Rows are points. A path goes straight from each point to the next, and from the last back to the first. The post is the endless flat space through its rows: a point in 2 columns, a line in 3, a plane in 4, and so on, so that a path can go around it. How many times does the path go around the post? Going back the other way cancels.

Post (1 x 2)
[[  8 -13]]
Path (24 x 2)
[[-40 -64]
 [-14  -1]
 [  4  42]
 [ 73  -2]
 [ 18 -32]
 [ -7 -59]
 [-60   8]
 [-38 -50]
 [-52  17]
 [  1  12]
 [ 36   9]
 [ 61 -49]
 [  3 -64]
 [-57  -9]
 [-10  47]
 [ 39  31]
 [ 53 -26]
 [ 14 -41]
 [-53 -33]
 [-33 -14]
 [-27  46]
 [ 34  24]
 [ 55 -28]
 [ 16 -67]]
Times around: 4

Post (5 x 6)
[[-50 -18  22  -3 -38 -42]
 [  5  -3 -29 -19 -22  31]
 [ 62 -12 -27  -3  32  46]
 [ 23  18 -30  13  39   2]
 [-19  14  14   4   1  18]]
Path (29 x 6)
[[  5 -17  -6 -14 -59  17]
 [ 27  25 -36 -46  -7  50]
 [ 15 -36   2 -37   0  40]
 [ 33 -61 -51 -12  15  -7]
 [-52 -35  19  29 -41 -39]
 [ 22 -33  24  14 -35  48]
 [-27  -5   2  33  28 -22]
 [ 35  -4 -39   0  39  22]
 [  0  19  -2  50  51  -9]
 [-11  46 -30  17  -1  -3]
 [ 49   9   5   0  12  -1]
 [ 17 -23  11 -42  -7  28]
 [  7  20   9   5  19  20]
 [-13   9  13  43 -13 -60]
 [-61 -21  83  19 -61  49]
 [  5 -31  15  -4 -43  16]
 [-13  26  42 -12 -34  20]
 [-19  -4  39 -15  27  -4]
 [ 28 -32 -40 -10  24  -1]
 [-84  26  36  19 -21 -21]
 [-85  95 -23  44  16 -43]
 [-34  49  22  25  11   0]
 [-12  11 -18 -22 -11 -23]
 [ -9  46 -11  -4  -7  21]
 [ 77  -5 -56 -21  -6   7]
 [ 14 -26 -10 -30 -11  11]
 [ -9 -19   4 -16  22  -7]
 [-15   3 -47   3  12  17]
 [ -7  14 -27  20 -30  40]]
Times around: 3

Post (10 x 11)
[[ -9 -15  10 -24 -21   9   2 -27  10  36   4]
 [ 23 -12  18 -25  49  -3  20  39  32   5   6]
 [-34  42 -36 -44 -47 -21  -2  13   1  16   7]
 [  4  19  18 -66 -16 -13 -14  28  53 -43 -23]
 [  7  11   9 -29  12 -23   2   0 -13  22  43]
 [-29 -11  -6  22   7 -37  34  28  32  -3   8]
 [ 33   6  53  32   7  35  29  -8  19  24  -1]
 [ -8 -30   5  18  10  30  55  -5  55 -30   6]
 [  1 -20   9  21  34  -1  32  11  -4 -12   9]
 [-13  -2  -3 -35   9 -16  24 -29  35  30 -15]]
Path (31 x 11)
[[  8  65  30  -6 -20  10  -5  13 -34  -7   5]
 [-30  -8  -7  11  -9   0  12   4  -5  -1  21]
 [ 23  -6  -2 -44 -11  14 -33 -20   4  14  50]
 [ 23 -12   1 -17  -6  -2 -22  58 -29  39   5]
 [ 20 -26  24 -63 -27  18   5 -41  12   6  30]
 [-13  43 -27  -8 -29 -14  17   8  40   9 -21]
 [ -9 -21   4 -11  -2  43  10 -13  60 -35 -20]
 [ -6  42  -1 -17 -31 -11 -15  24  22 -23  -1]
 [  2  10  -6   9 -20  21  32  -5  19 -49   5]
 [  6  -2 -10  25  22  -3  88  83  55 -41 -23]
 [ 29 -67  51   2  67   2  52 -13  21 -36 -41]
 [ 28  32   7 -48  14 -47  26  27  95 -32   1]
 [ 27 -26  18 -82 -39  48 -19 -31  28  20  59]
 [ 21 -43  28 -22   9  -4  48 -20  37 -58  22]
 [-10 -10   2 -33  26   3  58  14  47 -51   4]
 [ -5  24  10 -38  19  -3  20 -39  -5  27  53]
 [ -4 -12   3 -89  13  23  14   0  51  11   8]
 [-15  46  -5 -33  12 -14   9  43  11  41  -6]
 [ -2   6   3   6  13  -7  21  -5  13  11  47]
 [ 18  16 -28 -39   9   9  -8 -18  -1  -6  54]
 [ -2 -24  -3 -53  21 -33  15  -2  26 -20  -7]
 [  3 -12   6 -67 -34  16  17   6  19  27  19]
 [-44 -37  -8 -62  50 -17  45 -28  53 -30 -18]
 [-11  20  29  45   4  -6  30 -31   8  13  33]
 [ -9 -17  23  18 -22  17   1 -34  21  12  -8]
 [  6  20   3 -31  11 -59 -11  21  29 -33  -8]
 [-17 -15   3  32  19 -31 -11  15 -10   0  39]
 [  5  31  -5 -37  18   2  -8 -65  -2  16  43]
 [ -9  -1 -14 -32 -16 -22  -4 -30  51  -7 -21]
 [  8   8   7 -69 -63  27  -3 -16  65  44  -2]
 [ -4   3 -26 -89   6  29  73 -17  40 -26  13]]
Times around: 3

Post (17 x 18)
[[ 36  20  46  80  32 -18  28  36   5  43 -10  18 -15   5 -51 -46 -19 -23]
 [-17 -16 -41 -59 -35  12  61 -18 -57 -33 -28  26  24  -7 -34   0  35 -20]
 [ 18 -18 -12 -10  45 -10  35  35   7   2  44  12 -25 -11  -2  -7   3  41]
 [ 17 -13   7 -43 -34  -9 -34  15 -34   5  38 -51  -2  50   6  55   8  65]
 [-16  34 -43 -52   1 -10  16   2 -31  -7 -24 -17  -9 -29 -38   7  33  32]
 [ 67  -5  45  24 -17 -38  10 -18  11 -53  29  41  21   9 -18 -53 -28  37]
 [-33   6 -25  70  42 -34  43  23 -11 -18 -10   6   0  25  17   1  32  36]
 [-28  35  35  35  21  -5  16  39  10 -24  25  14 -43  30 -36  25  11   3]
 [  5  -7  17  42   9  13 -33   3  12 -25  32 -52 -29 -10   0 -47 -38  12]
 [ 27  -9  49  41   7 -34  12  34  42 -25  24  43  53 -94 -18 -48   9   2]
 [ 13  -3  19 -39  21  11  -5  -6  -9 -26 -12  23  47   4 -39  36  41  38]
 [  8  13  72   5  18  -8 -24 -27 -12  12   6   3 -56  26  31 -38 -45 -30]
 [  2  34  -5  77  14 -13  15   6   1 -26   7 -10 -14   0  24  14 -54   3]
 [ 25 -21 -14 -28   9 -51   4   0 -50 -25 -41  20 -30 -25 -35 -27  -6 -20]
 [ 18  -6   5  28  18 -23  -7 -39  22 -14  44  -9 -11 -31  -4   3  13 -26]
 [  6   7  -9  26 -11  14  33  15  -5  -3 -85  19 -41 -11 -28  34  39   3]
 [-16   0 -68  39   4  11 -56 -19 -18   5  60  43  32 -58   6 -28  -1  32]]
Path (31 x 18)
[[  4 -44  60  57 -16  31  17  27 -38 -24   2   6  24  25 -34 -73  -6  -2]
 [ 22 -11  17  31 -32  -1  90  42   0 -80  67  49  22   0  21   0  -3   8]
 [ 25 -41 -17   1 -24 -66 -19  -8 -35 -58  39 -21 -22   7   7 -11 -19 -27]
 [ 49 -28 -31 -10   3  -6  34  -6  27   2  -5  28 -69  10   2 -17  25  41]
 [  2 -62 -49  19 -48 -29  52 -68  30 -23  48  28  32 -45  13 -37  40  29]
 [ 73 -37  74 -26 -35 -58  10 -19   4 -11 -46 -50  13 -41 -52  23  28   2]
 [ 39 -20  22  34   7   7  36 -11   7 -27 -25 -26 -24  -1   6  60  46  47]
 [-30 -14  -7   4   5 -30   8  42 -22 -36  23  79   8 -74 -17 -15  50 -19]
 [  3   4 -35 -25 -32  40 -36  16  43  13  27 -67 -28 -10   2  70  83  66]
 [ 29  33  25  28  35 -45  18  52  -9  21 -68   9  25  53 -61  23  -4  35]
 [ 23 -24 -26 -23  20  44  17 -35  54 -23  -2  71  11 -57   2 -40  -9  36]
 [-35  13 -35  49   0  41  82 -53  28  28  36  -7 -13   1 -32 -28  26 -26]
 [ 12   8  68  -3  25 -10  54  68 -10  35  48  50 -25 -17 -47 -29   7  13]
 [  3 -26  52  48  28  -4 -22  45  12 -36  38  17  -5 -47  54  16  17  10]
 [ 42 -11 -14  22 -29  11 -74 -17  41 -64  19 -56 -17 -44 -52 -34  35  26]
 [ 25  12  52  19   8   4 -11 -95  40 -19 -24 -57  29  -6   6 -17  18 -39]
 [-23  26 -37 -22  -1 -58 -15 -43 -19 -49 -31  14  23 -38   6 -32 -32  16]
 [-33  -5  11 -46 -62 -15 -46 -29 -52  10 -36 -63 -47  46 -44 -20  26  41]
 [ -9  40 -21  19  38 -31  59  -2  29 -29  -6 -26   6 -66 -35  40  -9  12]
 [-31 -34  45 -34  27   0 -21  40 -32  13  25  73  31 -26 -14  10  49  24]
 [-10  -8 -27  -9  29 -24  49  52 -64 -38 -30  -7 -30   9 -64  31  25 -30]
 [ 41  44  36  25   8 -46  25 -39 -31 -31 -42  29 -39  36 -15 -53 -42 -31]
 [ 35   8  29  23 -11 -54 -44   5 -11  43 -21 -17 -31   3 -10 -46 -27 -31]
 [ 10  17  54 -71  34 -16  48  26  10  28  37  21  41  20 -49  16  25   9]
 [ 16 -67   5  70  25  55  15 -52  41 -35 -29 -28 -16   2  17  -5 -34  21]
 [ -5   1  22  18  48 -49  68   6 -73 -15  22  49   9 -14  29 -60 -64   8]
 [ 13  22 -11  43 -36  30  46  26 -36 -49 -10  59  -2 -15 -56  18  35  18]
 [ 15  10 -19  46  10  30  66  -5  -3 -50   2   1 -11  37  -6 -32 -15 -23]
 [ 27 -28 -69 -12 -52  22   2  -8  11 -28  87  -8  65 -23 -13 -55   6  34]
 [  9 -69  12 -42  45 -50 -46 -69  -6   9  50   6  81 -12   8   5  44   5]
 [-43  35  75 -17  54  16 -32  28  21 -16  19  27  21 -62 -49   5   7  -9]]
Times around: 5

Post (17 x 18)
[[ 33  -2   7 -33  31 -12  15  -5   4  12 -16 -45  -1  11  17   0   4  15]
 [-38  -8  10  37 -28  -4  13  16 -35  22 -37 -27 -18  25  12  27 -13 -23]
 [ 45 -47 -16  17 -29   1 -17 -19  33  53  19 -10 -38 -21 -18   5  37  14]
 [ 18  33  -1  23  29 -35 -24  -8 -23  -1  -1   9  33  20 -12 -29  34  10]
 [  8  21   8   9  19  19  15  26   0 -43  28 -30 -13  15   7  23 -19  14]
 [  9  27   2 -30  45  10  19  25   2 -13  -1 -16   2  16 -19 -31  27  21]
 [ 13  -1 -32 -56  22 -12 -35 -19 -18  -8  12  10  10   5  44  20  95  29]
 [ 36 -22  23 -13 -10  -3   2  26   3  16  12   0 -12 -29  -2 -36 -23   5]
 [  0  23  25 -12  19  31  25   2  16 -11 -10 -15  -7  -8   0 -17 -18 -12]
 [ 13  -2  20  -9  39 -24 -28   1  -5  -7   7  -3  -8 -22 -13 -23  43  -9]
 [-32  61  -1  34  49 -13 -27  11 -37  35  39   0  50  16   3 -33  24 -14]
 [ 21  25  -1  -9  13  -1  20  11 -18  -4 -19 -36   3 -16 -22   5  22 -12]
 [ 20  26   3 -32  17   4  32  -5 -12   4  -8 -39 -37  17 -12 -29 -14  -5]
 [-70   2  20 -44  11 -13 -73  -4  30  36  24  58  46  22   0  27 -38 -18]
 [ 11 -26 -23  20  14   7  14  18 -40 -15 -49 -27 -27   4   5  20 -15 -16]
 [ -1  15   1  -2   4   7  25  -7 -15   9 -22 -27 -17  -5  -1  14 -21  36]
 [ -7 -35  -1 -16   2  -6 -27   4  18 -31   6 -10  -1 -12 -24 -35 -29  -4]]
Path (26 x 18)
[[ 39 -12  -4  17  37  17 -10  52 -36 -27  -6 -16  -2  21  13 -47 -12 -12]
 [-35  17  17  -1   7 -38 -76 -29 -32  -4  12  35  17  -4 -55  -2  63  -9]
 [ 43 -56  -5 -10 -24  -1   8  -4  16  18   8 -15 -49 -14 -17 -21  16   0]
 [  2  -1   7 -65  18 -28  41 -40  14  38 -32 -28 -44 -12  16 -35  55  20]
 [ 11  44  48 -66  27 -22  24 -17 -10  11 -21 -23  41  19 -17 -22  31  32]
 [-66  -8  -7  21 -18   0 -28  -1 -62  23  -6 -26  36  10  27 -24 -33  -5]
 [-77  -9  -8 -19 -11  41  16  10  11  91 -54  12 -10  27  33 -35 -58  47]
 [-12 -30 -54 -54  -3  -5 -22  18 -25  -9  -3   0   0  37  52  38 -19   8]
 [  3  20   0 -73  39  -1  46 -33  64  14  21 -53 -46  41 -11 -54 -44  44]
 [  4 -12 -19 -18  25 -10 -17 -10 -12   0 -61 -35 -32 -20   6 -12  32 -24]
 [-18  32  -9   1  60  -6  -5 -34 -28  19 -21 -43  -9  32  -7  -5   3  59]
 [-48 -21 -30 -21  35   2 -41  30 -47 -56 -18   7  54  20  -1   8 -50 -39]
 [ -9 -26   9 -15  47  -3 -11  32  23 -77   7   9  -2  22 -20 -21 -26  30]
 [  5   2 -13  -9  40 -15  22 -17   3  43 -44  -3  17 -11  30 -17 -12 -16]
 [ 15  -7 -13 -48  19  -2 -23   2  -5  12 -11 -31  46 -22  61 -16 -26  31]
 [-37  -5  20  48   4  29 -61  34 -29  23  40   9  -5 -32   5  13  58 -48]
 [ 16   9   9   2  32  13  15 -10 -21 -31 -20 -30  14 -12   6  13  18 -20]
 [ 12  21  23 -63  48  -6  41 -23  -7  15 -14 -44 -59  37  23 -14  25 -29]
 [  1 -15  -2 -10  60  -9 -17   6 -58  -5 -21 -21 -11  -3  11  14  44 -58]
 [ 21  17  -7 -53  68  19 -15  27  -2 -49   9 -40  37   6   8 -15  55 -30]
 [ 14  30  -2  -9  35 -28 -18  -6 -28 -36 -47 -36  17  21  33  56 -10 -71]
 [ 18  80  62 -71  19 -29  17  -3  65   6  61   5  22 -42 -11  -6 -48  57]
 [  5 -43  20 -24  13 -13  18   5  18  -8   8 -59 -56  -4 -20 -28 -35 -26]
 [-10  -3  73  25 -20  19   8  35 -48 -28   2   0 -24  18  22  -1  13 -13]
 [-24   9  41 -32  31  69 -28  25  39 -69  38  -4 -18  -4 -15 -52   2  -9]
 [  2 -36 -12 -17   1  -5  -3 -14  27  39 -52 -23   4   5   9 -23  14  29]]
Times around: 0
